Rows are points. The ring and each string are closed loops that go straight from each point to the next, and from the last back to the first. Before rounding, they use only three directions, however many columns there are. Count how often each string passes through the ring. Passing back the other way cancels.

Ring, 6 rows:
2  -37  48
27  -45  11
21  -32  -25
-37  -7  -43
-48  16  2
-34  11  34
String (20 x 3):
-40  -39  -51
-24  -19  -24
-61  -39  -59
-31  -14  -72
3  -2  -47
7  -4  -4
-18  -37  -14
-12  -42  -8
23  -71  -1
41  -54  25
40  -29  35
-2  -28  18
-18  -64  32
-10  -33  15
-6  -43  18
11  -73  20
52  -49  3
46  -43  -24
28  -12  -23
2  -8  -5
Times through: 3

Ring, 10 rows:
15  -66  -32  -2
27  -45  -51  4
21  -20  -58  3
10  -3  -56  -2
-4  7  -41  -19
-14  -3  -18  -38
-21  -18  -5  -43
-29  -48  6  -36
-24  -66  2  -23
-6  -73  -13  -10
String, 24 rows:
5  -21  -13  -47
-11  -31  -20  -22
-51  -31  -3  -18
-45  -39  -1  -20
-18  -38  -16  -18
10  -51  -13  -34
0  -82  6  -35
-23  -92  5  -13
-30  -70  -11  1
-20  -44  -23  -5
16  -50  -29  -16
39  -60  -40  -11
59  -65  -59  5
29  -45  -60  14
33  -31  -68  15
7  -17  -62  16
23  -2  -71  9
25  15  -75  4
-17  20  -59  7
-33  -2  -37  -1
-10  -18  -30  -16
-18  -12  -27  -18
-32  -10  -22  -18
1  -26  -23  -28
Times through: 2

Ring (6 x 6):
12  -10  -25  27  9  -2
17  19  36  -59  9  -26
-1  22  46  -80  13  -22
-21  -2  1  -40  18  -1
-24  -21  -38  20  18  15
-10  -23  -49  55  13  17
String (24 x 6):
-15  -5  -9  -5  15  4
-31  -13  -24  26  16  20
-31  -30  -56  49  18  26
-25  -42  -80  72  18  29
-17  -38  -76  77  16  26
-17  -24  -52  79  12  26
-11  -6  -16  36  11  12
-3  -7  -17  18  11  3
11  -14  -30  16  11  -4
27  -15  -35  17  9  -12
32  -6  -17  3  8  -19
32  0  -4  -25  9  -25
12  3  4  -28  11  -16
-2  10  17  -16  10  -6
11  23  43  -51  8  -21
20  36  70  -101  8  -39
15  27  56  -106  12  -37
8  14  31  -83  14  -27
-3  9  20  -50  14  -13
-14  16  33  -51  13  -8
-24  18  41  -74  17  -9
-23  3  16  -76  20  -9
-18  -12  -13  -61  22  -7
-12  -11  -16  -26  18  -2
Times through: 2
String:
-21  14  32  -58  15  -6
-25  7  22  -73  19  -7
-20  -6  -3  -63  21  -7
-14  -13  -17  -42  20  -5
-11  -4  -7  -14  15  0
-22  -5  -8  4  15  10
-31  -16  -29  23  17  20
-32  -41  -75  47  21  27
-16  -31  -58  32  18  15
-7  -17  -33  11  15  4
-11  -7  -15  15  13  7
-9  -2  -5  5  12  3
-2  -11  -23  8  13  0
5  -24  -51  45  12  6
11  -25  -56  64  10  8
12  -15  -37  56  8  5
-2  2  -2  22  9  3
0  -1  -3  -8  12  -5
21  -4  -10  -16  10  -18
33  3  1  -31  8  -28
35  15  24  -46  6  -33
8  20  35  -28  7  -15
2  14  25  -28  10  -11
0  9  16  -27  11  -9
1  24  46  -51  9  -16
5  34  66  -88  10  -28
9  31  65  -121  13  -37
5  16  37  -98  15  -29
-4  9  20  -51  14  -13
-13  11  23  -39  13  -6
Times through: 1

Ring:
-8  8  -7  -11  2  10  -10  -6  -28
3  -1  -6  8  12  8  29  15  -11
10  -5  -3  19  11  7  52  28  2
14  -2  1  25  -2  10  65  31  13
14  4  6  23  -19  11  58  25  17
8  4  10  12  -25  2  18  17  12
-3  -5  9  -2  -13  -13  -37  11  -2
-9  -8  7  -12  -5  -18  -65  4  -14
-15  0  1  -22  -3  -10  -71  -10  -30
-14  9  -4  -22  -4  4  -45  -15  -35
String (27 x 9):
16  -4  -3  29  8  13  82  35  12
22  -15  -1  40  18  6  95  51  23
18  -10  0  33  10  5  77  43  19
23  -4  0  40  2  16  109  44  26
17  -13  0  33  14  3  73  44  18
8  -9  0  17  9  0  34  29  4
3  3  0  6  -6  7  20  12  -4
9  3  -6  17  6  16  62  21  -1
2  8  -4  4  -4  14  29  7  -11
-1  6  -1  0  -6  7  6  5  -12
-7  18  -7  -13  -9  19  2  -14  -29
-18  22  -11  -30  -6  18  -38  -31  -49
-18  6  -6  -27  4  -1  -63  -18  -42
-26  19  -5  -43  -14  5  -90  -39  -54
-18  14  -1  -29  -16  2  -66  -24  -37
-9  8  1  -15  -13  2  -35  -9  -22
-20  3  1  -31  -6  -11  -92  -19  -38
-23  -4  0  -34  4  -20  -111  -16  -41
-11  -9  0  -13  9  -15  -57  4  -22
-3  2  1  -4  -6  1  -12  4  -13
-11  11  -2  -18  -11  6  -34  -13  -28
-17  24  -8  -30  -15  18  -39  -31  -44
-9  16  -6  -14  -10  16  -9  -14  -29
-4  11  -5  -6  -4  14  8  -3  -21
1  4  -10  5  12  15  36  9  -17
10  -17  -10  24  38  3  61  39  -2
12  -1  -5  23  9  14  72  28  4
Times through: 2
String, 26 rows:
10  -11  -1  20  13  1  42  32  6
24  -14  -1  44  16  8  105  54  27
21  7  3  33  -15  21  100  32  23
9  7  3  14  -17  12  43  16  7
5  1  3  10  -9  3  19  16  2
11  -8  7  21  -6  -3  32  31  16
6  -5  6  13  -7  -4  13  23  8
1  -1  3  4  -7  -1  1  13  -3
4  -11  9  10  -6  -14  -12  24  8
1  -10  13  4  -15  -18  -33  19  7
-5  -8  14  -5  -17  -22  -59  11  0
-4  6  5  -6  -19  -1  -24  0  -10
-3  -5  3  -3  -2  -8  -26  10  -10
-12  -15  5  -15  8  -26  -82  6  -20
-21  -15  3  -29  10  -31  -121  -6  -34
-20  7  0  -31  -11  -7  -86  -21  -38
-22  13  -2  -35  -12  0  -83  -29  -44
-11  14  -2  -18  -15  9  -31  -16  -28
-5  1  -1  -5  -1  0  -17  4  -16
-4  6  -1  -6  -6  5  -10  0  -17
-2  -1  0  -1  0  0  -6  8  -12
-4  -5  -6  -2  15  0  -6  10  -19
-1  -2  -10  2  20  8  18  11  -20
3  4  -9  8  11  16  44  12  -14
4  8  -3  7  -5  15  38  9  -7
4  0  -1  8  0  5  23  16  -4
Times through: 4

Ring, 10 rows:
-8  30  65  -29  9  54  -21  -2  -36  -1  -54
-6  35  42  -21  22  60  -8  -3  -45  -9  -57
-11  36  1  1  39  55  7  10  -60  -20  -41
-24  34  -15  22  42  43  6  27  -66  -19  -15
-38  29  -16  37  36  28  -4  46  -66  -13  13
-41  19  -9  31  25  11  -15  61  -58  -8  29
-30  7  6  2  12  -2  -22  65  -45  -8  26
-11  2  36  -37  -2  0  -27  51  -29  -6  -1
-7  8  60  -46  -6  15  -31  32  -25  -1  -21
-9  20  75  -40  -2  38  -31  11  -28  4  -41
String, 25 rows:
-15  28  46  -15  14  46  -18  12  -42  -3  -36
6  25  20  -36  25  45  2  8  -45  -21  -54
12  35  10  -33  38  64  15  -8  -52  -27  -74
13  29  -9  -32  41  52  20  4  -55  -34  -63
-5  42  -7  1  48  68  18  -2  -65  -26  -57
-23  42  10  17  38  61  1  7  -62  -13  -35
-22  32  20  6  27  46  -8  19  -54  -9  -24
-1  27  2  -19  33  43  7  15  -53  -24  -42
8  33  3  -27  39  58  15  -1  -54  -28  -64
-5  20  15  -24  22  32  -5  24  -45  -17  -31
0  22  22  -32  21  38  -4  17  -43  -18  -42
9  26  60  -54  11  54  -12  -7  -32  -10  -72
-19  31  114  -32  -12  57  -46  -7  -23  20  -51
-24  23  84  -21  -7  37  -42  17  -29  13  -25
-25  21  47  -9  7  29  -27  29  -39  2  -12
-22  12  66  -25  -7  17  -39  36  -28  7  -8
-7  -4  61  -55  -16  -6  -39  50  -18  1  -5
5  -5  30  -61  -3  -5  -21  50  -25  -14  -13
10  -5  20  -64  3  -4  -13  48  -27  -20  -18
-1  -10  54  -65  -17  -14  -37  56  -15  -4  -3
13  -5  36  -74  -4  -2  -19  43  -21  -16  -25
-1  0  82  -67  -20  7  -42  33  -13  4  -25
-20  18  89  -31  -12  30  -44  20  -24  14  -24
-21  24  77  -21  -2  40  -36  14  -31  10  -30
-25  35  100  -17  -3  60  -41  -5  -31  17  -46
Times through: 2
